Each wall is flat, endless, passes through zero and stands at right angles to its row. A trip goes straight from one point to another. List the walls that it crosses, first one first.
In the rows, 128 means zero.

Walls:
(1): [134 116]
(2): [127 141]
(3): [189 135]
(4): [104 109]
(5): [105 186]
(6): [141 164]
(7): [ 97 110]
Trips:
[164  72] to [115  88] => 7, 3
[110 146] to [140 174] => 4, 7, 3
[ 57 148] to [118 183] => 6, 4, 7
[146 148] to [141  71] => 1, 5, 2, 6, 4, 7
[86 81] to [152 125] => 3, 7, 4, 6
[107  95] to [136 111] => 3

Walls:
(1): [132 139 115 113 172 102 197 133 151  98 135]
(2): [152 113 116 123 133 201 156 119 147 134 117]
(3): [122 131 123 129 164 119 158  54 112 152 142]
(4): [144 209 124 119 144  93 130 112 151 115 125]
(5): [102  95 114 138 112  83 137 138 100 102 151]
(6): [142 142  94 135 134 132 137 142 115 168 120]
(7): [127 162 167 128 132 115 199 154 169 113 169]
(8): [120 157 161 128 176 122 179 137 159 111 127]
(9): [111 107 151  82 116 123 139 144 104 100 154]
Trips:
[133 134 101 142 128 144 139 131 157  94 106] to [101 159 104  94 124 108 126  88 118 124  71] => 7, 6, 3, 2, 8
[ 93 174  90 158 114 176  69 159 158 114 117] to [ 80 104  96  77 141 161  65 152 190 136 118] => 4, 6, 9
[139 131 114 151 175 133  74 137 154 182  93] to [144 136 141 136 109 175 121  94 178 171 171] => 3, 7, 4

Walls:
(1): [109 135 118 129 161 155 137 154 118 125 146 119 108  81 152  95 197  90
 214  98 106 110 129 115]
(2): [111 140 101 155 154 107 128 143 132 119 111 176 103 149 149 122 162 139
  84 125 112 147 117  94]
(3): [168 154 139 188 133 154  90 154 182 156 107 145 192  79 113 128  88 131
 145  74 132  98 139  97]
(4): [119  90 115 139 122 151 102  56 135 169 142 140 155 125 145 136 112 120
 151 145 112 101 140 147]
(5): [146 138 135 119  66 152 132 131 164 117 107 171 107 130 153 157  90 140
 133 105 178 131 147 107]
(6): [139 112 155 128 151 103 119 136 124 107 114  89 135  95  99 126 137 140
 159 181 120 140 141 159]
(7): [ 92 143 126 128  69 126  88 124 143 169 102  44  84  81  72 121 190 163
  85 152 144 189 130 121]
(8): [159 133 148 164 126 131  99 155 137 102 159  98 126 122 143 117 168 137
 116 106 120 156 163 142]
(9): [132 108 166 167  85 127 105 135 155  89 184 158 124 169 196 186 147 113
 129 146  62 154  97 140]
(10): [128 136 111 105  91 115 152 105  84  97 105 179 126  77 134  97 163 164
 150 147 114 174 104 145]
(11): [ 77 142 143 115  72 114 180 146 102  83 134 132  50 191 181  97 113  97
  81 163 107 182 115  54]
(12): [144  89 130 133 173 103 111 105 127 137 166  95 128  87 111 107 169 163
 145 124 129 104 168 156]
Trips:
[132  87 167 128 125 148 152 102  99 139 115  84 156 153 120 199 171 122
 156 167 116 131 112  98] to [ 88 139  94 126  49 128 124 115 130 143 163 132 135  96 105 195  96 174
 153  81 127 119 114 193] => 1, 10, 5, 12, 6, 3
[171 104  93 148 112  96  65 158 133 144  93 125 114 223 134  95 189  99
 143 115  79 161 170 139] to [126  95 106 111 181 160 125 119 174 113  78 130 129 129 149 157 133 119
 123  86 177 107 132 165] => 11, 4, 7, 3, 5, 9, 8, 2

Walls:
(1): [192  93  86 170 147 106  77 109 145  94 127  75 109 145 134 153 149 162
 183 128 115 101 127 162 122 157 180 160 149 169  97 104 125 102 117 166
 152 113 149  59 145  64  76 136 131 154 125  98]
(2): [ 90 149 133 148 183 123 136 128  87 198 100 151 151 123 126  75 148  68
  77 104 144 128 113  84  99 114  90 136 138 119  94 152 110  85 127 152
 123 100 126 177 141  90 149 110  77 147 158 125]
(3): [ 99 156 122 118  96 103 135 154 121 121 192 111 143 129 130 168 122 115
 140 163 131  89 119  99 193 132 108  70 173  95 122 150  72 130 117 129
 130 140 164 160 147 135 146  94  85 172 114 158]
(4): [ 93 146 106 114 128 159 145 127  90 125 103  95 149  31 168 154 123  83
 103 153 120  82 133 133 125 151 133 166 150 118 148 158  95 124 116 160
 113 104 121 105 132 110 171 166 132 129 113 170]
(5): [161 146  62 123 131 174 139  97 100 129 163 142 143 144 146 114 102  94
  95 101 177 133 180 178 115 153 152 134 103  92  89 140 108 133 166 179
 168 141  91  77 111 126 126 132  90 121 109 122]
(6): [162 166 163 103 162 101  89 136 134  86 113 116 112 102 132 115 105 124
 116 127 163 162 106 159 175 193 108  98 130 172 123 111  94 133 121 140
 126 122 127 138  74  97 121 112 159 115  84 135]
(7): [ 88 149 115  79 172 141 138 153 123 130 170  82 134 104 129 198 123 115
 102 141  63 134 150 124 116 150  92 171 129 152 195  85 171  96 177 106
  51 113  91 143 104 161 118 121 138  86 172 125]
Trips:
[148 164  69 104 215 124 161 126  95 143 116 168 142 153 158 139 132 151
 138 126 111 125 114 193 161 133 128 122 173 106  97 125 146 119  90  81
 168 188 156 118 125 169 157 139 123  68  96 184] to [136 153 146 125 128  99 123 110 190 141 145 107 123 123 134 104  91 149
  75 126 121 114  61  91 119 143 133 155 135  74 146 104 142 120 168 137
 107 120 141 114 106 128 155 104 132 198 122  82] => 4, 7, 2, 5
[126 145 107 102 101 102 201 126 115 134 112 152 124  95 170  71  54 142
 156 121 195 155 127 161 158  73 122 147 126 135 113 166 131 143 120 127
 176 135 165 138 116  80 143 101 128 159  91 168] to [151 159  70 119 175 143 133 113 144 144 160 107 141 134 116 115 132 131
 150 127 122 168 184 137  68 178 108 151 139 102 145 136 142 151 147  60
 107 136  85  85 119 106 146 158 196 124 124  97] => 3, 2, 7, 1, 6
[ 80 144 116 120  85 145 148  96 134 114 152 129 117 142  70 112 140 108
 168 101 120 162 122 130 150 100 152 147 122 177 148  95 123 161 111  90
 110 156 153 135  75 152  92 124 154 165 151  92] to [166  79 110 129 106 130 190 155 150 141 145 152  97 189 138 122 175 153
 147  90  61 116 141 118 148 128 126 152 187 126 146  92  91 118  96 164
  87  82 155 146  92 173 195 121 135 103 112 104] => 3, 1
[132 133  97  84 127  70 119 127  96  81 167  98 151  78 158 155 124 120
 188  93 124 103 135 177 141 153 109  88  80 104 103 125 179  66 188 146
 135  85 104 107 152  85 113 131 131 128  84 127] to [170 126  93 137 160 150 153 133 146 120 100 184 142 130 162 159 124  92
 102 120 125  77  83  74 120 144 124 122  82 139 125 153 111 104 126 122
 108 101 144 113 102 130 211 171 144 107  68 149] => 2, 3, 1, 7
[114 148 114 100 137 146 111 163 193  74 173 149  91 113 143  63  76 126
 130  93 136 160 171  82 177 150 136 119  85 134 122  72 110 185 134 198
 112  82 100  97 138 104 180  92  80 114 123 133] to [163 131 174  96 154 105 114 134 191 124 127 193  82  93 133 142  93 122
  86  90 109 167 153 162 128  98 112 136  98 117 125 159 110 112 118 164
 178 110 108 135  98 126 122  96 118 128 105  97] => 3, 2
[106 171 125  86 158 101 118  95 145  80 164 159 146 147 131 114 162 117
  99 134 110 128  83 129  69 111 113 118 134 128 169 126 137 125 167 145
 104  95 146 123  76 107 129 189 127 117 124 110] to [110 122 120 175 126 127 124 139 195 127 122  60 153 141 141  92 159 119
  95  96  92 128 131 159 116 156 152 187 168 151 182 139 143 127 106 187
 105  98 115 143 120 142 136 175  96 102  90 191] => 1, 6
